Every row gives one point. Examples show where two turns around zero, p and q, send a point. Where does a point land after both, in the order given? Backwards means that the second turn is done in reverse. Each puzzle has new turns, and all numbers are rounded.
In the rows, 128 means zero.

Turn p:
[140 103 146] -> [148 102 127]
[120 112 126] -> [130 120 112]
[125 100 120] -> [141 119 103]
[129 183 139] -> [ 99 148 172]
[182 158 122] -> [159 157 173]
[ 73 112 115] -> [ 92 122  82]
Turn q:
[161 114 102] -> [128  85 118]
[ 83 123 164] -> [105 181 134]
[121 124  89] -> [139 117  91]
[146 151 156] -> [140 130 167]
Where do these land?
q, then p: [ 94 136 134] -> [114 154 147]
p, then q: [182 130 148] -> [110 106 178]
q, then p backwards: [155 140 113] -> [142 107 149]
q, then p backwards: [ 81 106 117] -> [ 96 128  86]

Turn p:
[151 150 114 159] -> [117 154 158 149]
[129  83 128 122] -> [117 103  96 145]
[113 153 135 125] -> [137 133 144 104]
[118 121 170 128] -> [147  90 139 123]
[ 71 153  85 112] -> [ 98 156 116  64]
[186 108 136 121] -> [153 131 114 183]
Turn q:
[126 164 138 130] -> [127 138 164 122]
[ 75 169 160 114] -> [137 152 164  67]
[161  78 109 159] -> [138  89  90 171]
[155 102 129 117] -> [134 137 102 155]
[123 127 105 120] -> [105 124 121 125]
Where do these land?
p, then q: [140 103 135 171] -> [161  95 121 107]
q, then p: [ 90 167 120  94] -> [164 124 122  75]
q, then p: [121 147 169 141] -> [169 127 135 151]
p, then q: [182 107 118 160] -> [154  74 158 124]
p, then q: [123 122 111 125] -> [113 125 131 117]
p, then q: [113 121 115  77] -> [ 77 138 119 145]

Turn p:
[175 174 184 138 131  97 123 140] -> [191 142 110 110 183 114 128 102]
[156 150 136 131 150 118  88 152] -> [133 148  83 128 156 103 130 112]
[136 115 137 137 173 119 129 126] -> [115 137 133 156 163 122 115 126]
[ 80 132 120 134 104 122 116 120] -> [132 129 140 125  78 112 111 126]
[151 126  77 170 133 156 142 116] -> [102 145 145 153 121 135 192 125]
[110  90 106  92  93  95 153 119] -> [118  88 156 101 109 119 118 181]
[115 150 115 119 127 161 141 153] -> [117 158 118 111 110 161 131 127]
[120 122  78 142 172 158 148 101] -> [ 66 148 163 152 127 140 150 116]
[109 114 120  75  68 135 128  97] -> [121  67 136  81  85 138 121 135]
[128 107 206 143 129 120 113 155] -> [185 117  99 163 147 138  86 130]
Turn q:
[ 96 100 156 136  98 164 135  95] -> [ 89 128 174 117 119 139 168 107]
[151 153 171 127 158 149  92 100] -> [180 126 167 169 128 141 144 120]
[ 88 112 125  83  92 134 160 120] -> [ 87 156 146  86 103 117 144 156]
[158 143 110 159  98 139 117 113] -> [131 121  94 150 124 121 163  99]
[140 164 137 146 140 137 128 184] -> [125 105 110 176 153 124 112 162]
[157 137 152 136 109 106 155 135] -> [119 122 125 152 106  87 113 120]
[106 141 116 105 163 119 105 109] -> [166 154 140 107 150 143 125 139]
[120  83 129 170  96 119  72 133] -> [ 94 143 113 146 130 181 121  70]
[126 161  89 118 180  91 166 124] -> [171 124 109  89 162  83 101 152]
[138  86  95 101 146 122 149 166] -> [120 102 103  88 106 144  89 154]
Where do these land?
p, then q: [114 107 101 144 122 134  99 110] -> [ 89 143 122 119 136 114 125 101]
q, then p: [110 113 128 149  99 108 134 133] -> [115 134 148 123 104 111 106 111]
q, then p: [145 108  98 106 143 142 101 141] -> [106 118 100 121 116 158 159 133]
q, then p backwards: [137 115 127 153 125  76 122 133] -> [109 148 155 119 158 130  94 125]
p, then q: [ 69 196 110 106 109 136 122 142] -> [136 200 120 144  95 117 173 157]
q, then p: [123 133 129 149 119 147 212 143] -> [127 118 145 140 124  99  74 191]
p, then q backwards: [152 109 203  83 105 138 123 114] -> [157  99  95 163 198 136 120 147]
p, then q: [153 142 118 157 124 151 113 112] -> [127 114 134 105 130  90 144 112]
p, then q backwards: [121 170 109 101 201 145 110 186] -> [ 73 127  92 131  80  64 101 154]
q, then p: [139 104 163 118 148 131 110  98] -> [160  92 121 132 138 146 134  99]
p, then q: [146 112 121 142 112  99 163  96] -> [116 104 162 141 108 115  89 126]
